Rows are points. Each copy is the shape, with its points in the same order, stretched, turned, moved and blurred by noise. Is it also mirrored, or only turned?
(in the rows, 128 means zero)

Shape, 9 rows:
[[118 115 156]
 [ 84 152 139]
 [156 128 131]
 [ 94 125 161]
 [122 113  81]
 [117 183 110]
 [113  94 159]
 [121 164 116]
 [118 152 114]]
Copy 1:
[[151 156 125]
 [109 156 151]
 [154 103 120]
 [137 180 133]
 [ 94 107  96]
 [106 101 165]
 [151 169 109]
 [116 116 148]
 [115 110 143]]
Copy 1 is: mirrored
Copy 2:
[[110 121 145]
 [ 88 171 120]
 [154 129 137]
 [ 89 137 146]
 [135 121  75]
 [130 196 104]
 [ 99 105 138]
 [133 175 113]
 [128 163 114]]
Copy 2 is: only turned
Copy 3, 9 rows:
[[173 119 143]
 [156  80 103]
 [156 158 119]
 [168  94 144]
 [ 90 129 111]
 [145 115  49]
 [166 118 172]
 [143 112  76]
 [141 111  88]]
Copy 3 is: mirrored

Shape:
[[134  83 126 111]
 [ 95 133  85 131]
 [179 146 117 134]
 [116 115 135 123]
 [146 137 147 177]
 [129 145 181 132]
 [147  97 124 117]
 [ 98 128 156  88]
 [ 69 121 102 133]]
Copy 1:
[[ 96 119 152 102]
 [101 113  81 125]
 [166 143 129 120]
 [115 101 131 124]
 [151 129 138 169]
 [152  81 153 145]
 [111 127 147 110]
 [118  59 133 110]
 [ 88  89  89 138]]
Copy 1 is: mirrored
Copy 2 (9 x 4):
[[117  90  95 143]
 [138 170  89 156]
 [202 111 117 128]
 [121 124 119 141]
 [174 123 158 164]
 [130 124 169 125]
 [139  93  98 138]
 [ 89 137 124 111]
 [103 174 101 164]]
Copy 2 is: only turned
Copy 3, 9 rows:
[[119 160 155 101]
 [102 165 119 180]
 [190 137 111 138]
 [115 129 129 125]
 [174  94 152 164]
 [141  68 121 126]
 [142 155 149 107]
 [ 89 111 104 102]
 [ 70 155 131 177]]
Copy 3 is: mirrored

Shape:
[[122 137 154 121 151 124]
 [144 146 106  98 125 120]
 [208 148 137 114 136 164]
 [134 142 158 105 111 120]
 [ 87 117 147 108 136 109]
 [186 125 121 113 133 190]
 [ 78 139 145 153 123  90]
 [134  74 153 138 117  88]
 [109 150 128 109 174 110]]
Copy 1:
[[117 105 158 124 125 136]
 [124 119 114  96 144 136]
 [149 110 137 113 164 197]
 [133 139 142 109 118 137]
 [ 98 113 144 125 101 119]
 [143  89 121 121 143 204]
 [132 129 141 144 105  81]
 [ 89 142 134 170 125 155]
 [103  88 152 108 138 117]]
Copy 1 is: mirrored
Copy 2, 9 rows:
[[154 114 133 109 149 125]
 [141 101 117 147 130  73]
 [140 124 187 194 121 121]
 [128  95 156 111 129 109]
 [140  89 109  84 149 119]
 [120 112 163 201 152 131]
 [126 133  92  61 120 117]
 [138  81 103  99  95 160]
 [176 125 117 116 158  99]]
Copy 2 is: mirrored
Copy 3, 9 rows:
[[116 130 151 136 151 148]
 [130 157 119 102 114 144]
 [203 132 143 110 128 185]
 [109 135 146 100 120 167]
 [ 69 122 138 122 146 128]
 [195 108 110 117 145 161]
 [ 56 137 141 171 119 143]
 [107 102 162 118  90 129]
 [105 151 138 140 162 123]]
Copy 3 is: only turned
Copy 4 (9 x 6):
[[143 141 158 128 153 132]
 [148 163 122  93 117 102]
 [213 152 125 144 109  57]
 [139 146 174 105 108 112]
 [121 122 164  90 137 154]
 [222 130 122 136 109 100]
 [ 71 151 151 140 129 167]
 [101  88 151 130 117 116]
 [136 168 134 111 174 128]]
Copy 4 is: only turned

Shape:
[[112 104 149  90 138 130 191 120]
 [120  94 166 131 120 112 118 120]
 [129 204 151 134 116 145 135 183]
 [120 100  91 136 118 143 130 111]
 [148  94 135 113 131 142 232 147]
 [ 97 132 114 132 110 152 112 179]
 [111 104 132 123  65 141 176 143]
 [135 123 164  93 128 159 116 123]
 [121 127  95 135 115  89 112 136]
 [104 192 117 142 136 141 135 153]
 [115 110 136 147 128 124 134 122]]
Copy 1, 11 rows:
[[111  98 173 139 157 135 103 127]
 [133 104 145 127 103  94 107 166]
 [ 89 180 172 155 125  82 157  84]
 [149 128 124 107 125 172 111 146]
 [ 93  95 175 189 159 177 117 140]
 [108 181 144 108 125 103 100 135]
 [ 78 117 160 104 125 149 118 185]
 [148 128 191 121 146  96 138 156]
 [117 120  82 125 137 126 109 121]
 [112 173 148 128 127 116 126  59]
 [136 117 135 132 107 131 109 134]]
Copy 1 is: only turned
Copy 2 (11 x 8):
[[115 139 132 110 153  86 166 112]
 [113  87 141 131 150 116 128 124]
 [164 170  99 160 125 187 120  84]
 [138 116 126 101 110 122 121 150]
 [124 141  76  98 155  59 162 111]
 [113 153 112 147 104 162 109 118]
 [114 122 107 106 110 101 116  80]
 [113 108 118 130 135 154 163 111]
 [143 131 147 109 137 158  77 139]
 [174 180 126 150 113 172 122 114]
 [137 112 133 132 132 115 127 134]]
Copy 2 is: mirrored
Copy 3, 11 rows:
[[ 91 103  73 145 121 180 148  70]
 [138  99 118 127  89 105 163  92]
 [187 161 117 132 131 182  85 166]
 [ 93 158 115 125 134  90 161 129]
 [101  97  25 179 143 190 146 115]
 [143 175 136 141 105 133 160 144]
 [110 158  62 134  76 154 165 124]
 [139 126 103  94 143 140 153  92]
 [113 139 148 125  83 116 129 166]
 [150 173 140 143 140 151  87 148]
 [133 124 118 145 112 101 146 112]]
Copy 3 is: mirrored

Shape (15 x 9):
[[105  99 101  82 112 129 124 165 146]
 [110  52 115 155 107 153 133  47 138]
 [115  68 119 119  98 143  93 151 136]
 [112 136 141 146  93 149 137 147 112]
 [105 147 113  94  94  88 132 166 125]
 [141 109 125 160  93 144 125 151 110]
 [107 146 102 127 107 136 128 157 142]
 [136 121 129 154 103  97 149 150 150]
 [126  93 101 116 137 130 146 148 100]
 [105 147 221 160  87 139  90 138  86]
 [138 148 126  53 159 145  94 162 144]
 [108 132 150  94 152 138 127 106 150]
 [109 135  99 144  89  98 127  46 144]
 [108 142 132 134 169 133 103 151 130]
 [101 146 139 150  97 137 134 144  92]]
Copy 1:
[[ 95 123 156  85 101 140 136 156 123]
 [100 160 208 163 115 142 148  70 167]
 [108 148 175 100  72 145 113 132 120]
 [149 179 137 136 123 162 156 133 111]
 [118 151 128 106 115 108 177 177  95]
 [141 171 131 140  78 163 152 115 106]
 [128 156 124 114 114 149 164 151 135]
 [139 147 152 159  82 141 169 164 112]
 [ 90 133 126 139 108 145 140 123 109]
 [193 216 149 164 135 137 121 129  78]
 [147  87 121  65 140 109 109 140 123]
 [137 116 171 126 168 117 122 129 147]
 [123 181 177 153 131  92 207  97 165]
 [141 141 111 145 135 132 104 147 144]
 [137 196 118 150 132 156 165 135 109]]
Copy 1 is: only turned
Copy 2, 15 rows:
[[133 117 109  89 113 169 133 138 178]
 [ 66 164 162 157 155 142 186  90 192]
 [116  93 143 122 114 151 165 136 183]
 [132 129 121 152 125 150 135 149 113]
 [137 144  92  84  99 140 104 161 132]
 [145 113 135 148 119 134 148 131 129]
 [137 130  84 129 120 152 115 141 150]
 [151 144  93 118 134 115 145 149 137]
 [128 109 124 103 130 157 146  99 132]
 [117  96 171 170 133 129 126 203  57]
 [158  94 138 104 141 175  72 148 154]
 [112 136 140 120 174 166 109 145 153]
 [ 78 203 119 152 127 102 111 120 174]
 [127  79  95 117 161 148  96 148 135]
 [114 127 115 151 122 146 128 152  96]]
Copy 2 is: only turned
Copy 3:
[[125 133 100  72 115 118 172 170 156]
 [136  51 121 107 109  73 163 100 118]
 [143  89  99 107  99 119 174 169 151]
 [121 135 106 139  92 125 168 131 116]
 [104 169 123 109 120 100 142 166 146]
 [133 112 103 161 107 115 163 136 140]
 [109 145 110 104  99 130 159 131 154]
 [ 85 126 131 148 148 107 150 134 151]
 [134 129  72 115 137 103 145 140 137]
 [144 116 138 186  75 152 148 158  67]
 [168 157 121  63 130 157 134 156 147]
 [131 124 141  73 135 134 132 124 110]
 [113 113 171 118 104  51 123  99 142]
 [114 126 105 106 120 158 108 131 123]
 [116 137 101 152  89 114 152 131 108]]
Copy 3 is: only turned

Shape (14 x 11):
[[116 132 122 133 154 111  87 138 126 140 103]
 [143 115 150 128 131 109  88 128 122 142 107]
 [108 123 116 134 148 181 105 119 123 150 112]
 [111 118 152 154 131 173  90 120 217 147 142]
 [113 135 120 123 153 108 108 125 105 144 150]
 [160 156 186 126 131 106 118 120 112 103 103]
 [176 195 129 124 145 123 138 231 116 155 165]
 [123 138 134 142 137 108 172 120 148 148 118]
 [127 116 120 191 129 125 126 128 130 136 119]
 [218 120 113 121 155 113 103 124 215 125 130]
 [125 154 144 131 140 123 122 147 118  78 100]
 [116 133 116 126 146 154 138 153 144 151  97]
 [106 138 118 137  94 127  95 119 129 146 115]
 [120 110 113 118 117 124 177 170 118 145 124]]
Copy 1:
[[126 136 128 133 149 104 123 109 105 135 111]
 [131 140 155 115 162 100 119 106 116 119 134]
 [106 123 135 119 111 146 156  95 127 158 137]
 [ 49  86 127  72 136 137 121 128 180 170 119]
 [114 145 109 137 161 113 141 119 125 101 133]
 [140 163 180 109 197 119 130 143 114 112 110]
 [ 77 146  99 136 163 109 105 223  46 129 158]
 [123 137 143 146 131  95 156 168 156 126 111]
 [111 131 170 162 126 119 109 126 156 131 127]
 [169 113  95  84 157 107  66 181 169 172 149]
 [138 133 162 133 169 150 130 151 105 118  86]
 [120 113 134 134 108 121 152 145 110 156 120]
 [ 99 140 138 112 103 125 122 118 129 102 110]
 [129 100 147 155 111 111 160 176 111 103 147]]
Copy 1 is: only turned
Copy 2 (14 x 11):
[[ 99 147 120 160 126 109 126 113 138 176  93]
 [ 94 128 142 140 107 111 124 108 131 193 109]
 [ 92 147  97 140 137 145  95 135 103 141 115]
 [ 90 155 132 141 129 164  82 103 177 112 168]
 [133 132 126 168 151 118 125 116 112 176 124]
 [131 149 193 118  84 127 142  84  99 182 105]
 [108 143 208 171 180 144 184 201  97 149 134]
 [109 160 142 118 161 123 143  66 113 149 142]
 [ 90 124 142 122 146 101 110  90 121 128  99]
 [116 121 162  87 150 185 151 119 207 182 132]
 [134 158 151 131  92 119 156 113 105 139  87]
 [ 80 163 108 135 145 136 137 128 115 140 122]
 [101 163 115 133 136  84  99 124 136 154 142]
 [ 90 130 108 131 152 105 172 127  93 141 142]]
Copy 2 is: mirrored
Copy 3:
[[120 154 127 138 178 103 131 134 132 132 126]
 [108 108 121 128 159  99 108 128 149 129 118]
 [118 139 123 160 130 127 125 138 104 192 119]
 [107 142 107 240 120 152 102  75 137 155 156]
 [110 153 123 112 146 102 114 148 111 119 167]
 [108 102 176 105 142  99 117  97 122 109 116]
 [215 198 192 106 180 143  14 143 133 109 143]
 [165 127 155 133 126 129 154 118 133 131 184]
 [167 112 128 170 143 107 130 137 103 116 136]
 [146 115  77 160 214 169  86  24 119 129 169]
 [120 148 170 128 148 127 144 112  99  95 101]
 [159 154 148 152 153 148 135 133 140 175 127]
 [126 149 101 140 105 107 120 123 137 128 109]
 [174 135 142 115 135 177 134 174 145 129 152]]
Copy 3 is: only turned
